Rows are points. Each copy is the shape, with its points in the same order, stretched, turned, moved and blurred by noise. Is it also mirrored, or only turned?

Shape (8 x 2)
0.7; 4.6
-1.9; 3.4
3.5; -2.3
-4.0; 8.8
1.4; -2.7
1.4; -3.8
-0.6; -0.1
1.4; 9.5
Copy 1 (8 x 2)
-1.0; 4.0
-3.0; 3.2
1.0; -2.2
-4.7; 8.4
-1.0; -2.2
-1.0; -3.3
-2.3; 0.5
0.5; 8.4
Copy 1 is: only turned
Copy 2 (8 x 2)
-4.5; 2.4
-3.4; 0.2
0.8; 4.5
-7.6; -1.3
1.1; 2.9
2.1; 3.0
-0.9; 1.3
-8.4; 2.8
Copy 2 is: only turned
Copy 3 (8 x 2)
1.1; 3.1
-0.9; 4.1
-0.5; -1.9
0.4; 8.0
-2.2; -1.0
-2.2; -2.1
-1.6; 1.4
4.4; 5.5
Copy 3 is: only turned
Copy 4 (8 x 2)
4.4; -1.9
3.7; 1.6
-2.1; -1.1
9.3; 1.4
-0.7; 0.6
-1.5; 1.6
1.3; 1.0
7.5; -2.7
Copy 4 is: only turned

Shape (8 x 3)
2.5; 0.7; -1.3
-8.0; 2.2; 1.9
-0.4; -0.8; -0.9
1.4; 1.4; 4.0
4.2; 1.6; 1.0
3.6; 1.7; -0.6
-8.2; 1.3; -1.7
-0.5; -6.0; 0.8
Copy 1 (8 x 3)
1.7; -0.9; 1.4
-2.9; 4.2; -9.4
-1.1; 1.9; -0.1
-2.7; -4.5; -2.7
1.2; -3.8; 1.0
2.5; -1.2; 1.9
-0.7; 7.4; -6.8
-6.5; 3.5; 3.2
Copy 1 is: mirrored
Copy 2 (8 x 3)
2.4; 1.7; -1.1
-9.3; -3.5; -2.9
-1.1; -0.2; 0.6
-1.4; 5.6; -4.1
3.1; 3.5; -3.2
3.4; 1.5; -1.8
-7.9; -6.6; 0.0
-2.0; 4.4; 5.3
Copy 2 is: only turned

Shape (10 x 4)
-4.5; 6.2; 2.7; 1.0
-5.7; -5.2; 3.9; -3.0
0.6; -9.9; 4.0; 1.2
-5.0; 0.7; -1.6; 0.5
0.9; 0.2; 0.3; 0.0
2.5; -4.5; -0.1; 1.1
1.7; 6.4; -0.7; 0.6
5.1; -6.6; 2.3; -0.1
3.6; 1.4; -1.2; -2.3
-1.6; -4.8; -1.4; -2.3
Copy 1 (10 x 4)
1.8; -2.0; -0.8; 4.7
-5.8; -6.8; 0.0; -0.2
-2.5; -6.8; 2.8; -6.7
-1.4; -3.2; -2.9; 0.5
0.6; -1.9; 0.8; -1.9
0.2; -3.1; 1.3; -4.6
4.1; 1.6; 1.1; 2.4
-0.2; -2.9; 5.4; -5.7
-0.1; 1.4; 3.2; 1.0
-4.8; -2.5; 0.0; -3.0
Copy 1 is: only turned
Copy 2 (10 x 4)
3.0; 1.7; -5.7; -6.5
-7.3; -0.5; -6.3; 1.5
-12.5; 3.4; 0.7; 5.0
1.6; -1.5; -5.0; 0.0
-2.1; -0.6; 0.2; -1.3
-5.4; -0.1; 2.5; 2.6
3.5; -1.1; 0.8; -5.2
-10.2; 0.3; 5.3; 2.7
-0.8; -4.1; 2.9; -1.2
-3.8; -3.8; -1.6; 3.5
Copy 2 is: only turned

Shape (9 x 6)
4.9; 2.8; -0.3; 4.2; -1.9; 0.3
-6.4; 2.1; -1.8; -5.8; -1.6; 2.2
1.9; -3.6; 1.7; 4.4; 0.4; -6.8
1.1; 1.7; 5.1; -2.1; 3.6; 0.2
3.3; 0.9; 4.0; 5.6; 2.5; 3.1
4.2; 0.5; 2.5; 1.3; -3.7; 1.7
-1.4; -3.4; -2.9; -3.7; 3.6; -1.2
2.4; -3.4; 3.3; 1.4; 1.8; 1.5
-8.0; 0.6; -1.4; -3.1; -4.3; -1.5
Copy 1 (9 x 6)
4.0; -1.4; 2.7; -0.1; 2.9; -5.7
2.1; 0.6; -4.7; -4.2; 0.8; 4.4
2.4; 0.2; 5.3; 3.4; -4.0; 1.9
2.5; 5.5; 4.3; -1.5; 1.7; 0.9
-0.4; 1.1; 9.5; -3.0; 0.6; -5.4
2.0; -0.7; 6.0; 1.9; 5.3; -0.8
-4.4; 2.7; -5.3; 0.3; -2.9; 3.7
-4.5; 1.8; 6.8; 0.4; 0.7; 1.9
4.0; -1.8; -1.5; -3.1; -3.0; 6.8
Copy 1 is: mirrored
Copy 2 (9 x 6)
0.8; 4.5; -0.9; 5.1; -0.8; -5.0
-0.5; -0.8; 3.8; -2.0; 7.6; 3.7
-0.2; 2.2; -4.4; -0.3; -6.2; -1.2
1.2; -4.8; -6.0; 4.8; 2.1; -1.6
-2.9; 0.6; -4.6; 6.6; -1.7; -7.0
1.3; 1.3; 0.3; 0.6; 0.8; -5.7
1.3; -2.6; 2.9; -0.3; -1.2; 2.4
-0.8; -2.6; -0.7; 1.3; -1.8; -4.7
-1.7; 2.2; 2.6; -5.3; 5.1; 3.8
Copy 2 is: only turned
Copy 3 (9 x 6)
3.5; 0.0; -5.1; 6.1; -3.3; 6.4
-10.3; -2.9; 1.2; -4.0; -2.2; -1.5
11.2; -3.6; 0.4; 1.8; -1.1; -2.2
-1.9; -0.7; 4.4; 7.0; -0.1; -1.9
3.6; 2.7; -4.6; 10.0; 1.8; 0.7
1.0; -2.6; -2.7; 4.8; 1.0; 6.7
-0.7; 3.6; 5.8; -3.6; -1.9; -3.4
3.2; 1.9; 0.8; 4.3; 3.3; 0.0
-5.6; -7.9; -1.3; -6.5; -1.8; -2.6
Copy 3 is: only turned
Copy 4 (9 x 6)
-2.8; 2.1; 1.3; -3.2; 3.2; 1.8
6.9; -0.4; 1.4; 1.1; -8.6; 2.4
-4.0; -2.6; 3.6; -0.2; 6.9; -4.2
-1.9; 4.0; 5.3; -5.7; -2.8; -5.8
-3.2; 7.8; 3.9; -1.9; 3.0; -3.3
1.6; 2.4; 1.1; -6.0; 0.3; -0.5
-2.3; -2.4; -1.7; 0.1; -3.0; -3.1
-1.5; 3.7; 0.7; -4.1; 0.6; -5.8
8.4; -3.4; 2.6; 4.3; -4.9; 2.4
Copy 4 is: mirrored

Shape (11 x 6)
-3.4; -2.0; 6.1; -4.8; -5.4; -0.7
6.9; -1.6; 0.4; 4.2; 4.7; 5.5
-1.6; 1.1; 1.8; 0.9; 4.4; 3.5
3.6; -4.8; -2.4; -1.1; 2.7; -4.2
-3.9; -1.1; -5.0; 0.4; -1.0; -0.1
-3.2; -4.3; -2.5; -1.9; -1.2; -2.8
3.6; 4.6; 0.5; -2.7; -2.1; -3.5
3.6; 3.6; -3.2; -3.8; 2.7; 5.3
1.4; 1.0; 0.0; -3.5; 1.1; -4.2
4.6; 3.4; -0.6; -5.1; -2.2; 1.8
-0.7; 0.5; -2.1; 6.4; -4.6; 3.4
Copy 1 (11 x 6)
7.5; -4.5; 4.7; -2.7; -3.3; -4.1
-8.7; 5.5; 0.7; 6.9; -0.8; 1.3
0.4; 2.4; 1.1; -1.9; -2.9; 5.0
-2.5; 6.5; -1.8; 1.5; 4.9; -6.6
1.1; 1.2; 2.5; -4.0; 7.1; 0.2
2.3; 2.3; 2.7; -4.2; 5.6; -4.2
1.6; -3.3; -5.8; 3.4; 1.5; -1.5
3.1; 2.0; -1.7; 5.0; 3.4; 5.4
3.0; 1.5; -3.8; 0.0; 1.8; -2.6
4.1; -2.4; -2.0; 6.1; 1.9; -0.5
-6.8; -3.7; 4.2; -0.5; 3.7; 0.3
Copy 1 is: only turned
Copy 2 (11 x 6)
-1.9; 8.0; 1.3; 3.1; -8.4; 4.1
6.2; -7.3; 7.3; -0.9; 1.8; 1.9
1.7; 1.2; 3.7; 1.0; 2.1; -1.5
6.3; -1.8; -2.5; -5.4; -0.6; 5.9
-2.9; -1.9; -2.4; -3.7; 2.1; -2.6
-0.6; 2.2; -2.5; -4.6; -1.2; 1.9
4.5; -3.5; -5.1; 3.2; -4.7; 2.5
1.2; -7.9; -0.4; 4.9; 3.0; 2.1
4.6; 0.2; -4.5; 0.1; -2.3; 3.7
1.6; -5.7; -2.6; 5.8; -3.2; 4.4
-2.5; -5.6; 3.6; -2.8; -1.4; -5.2
Copy 2 is: only turned
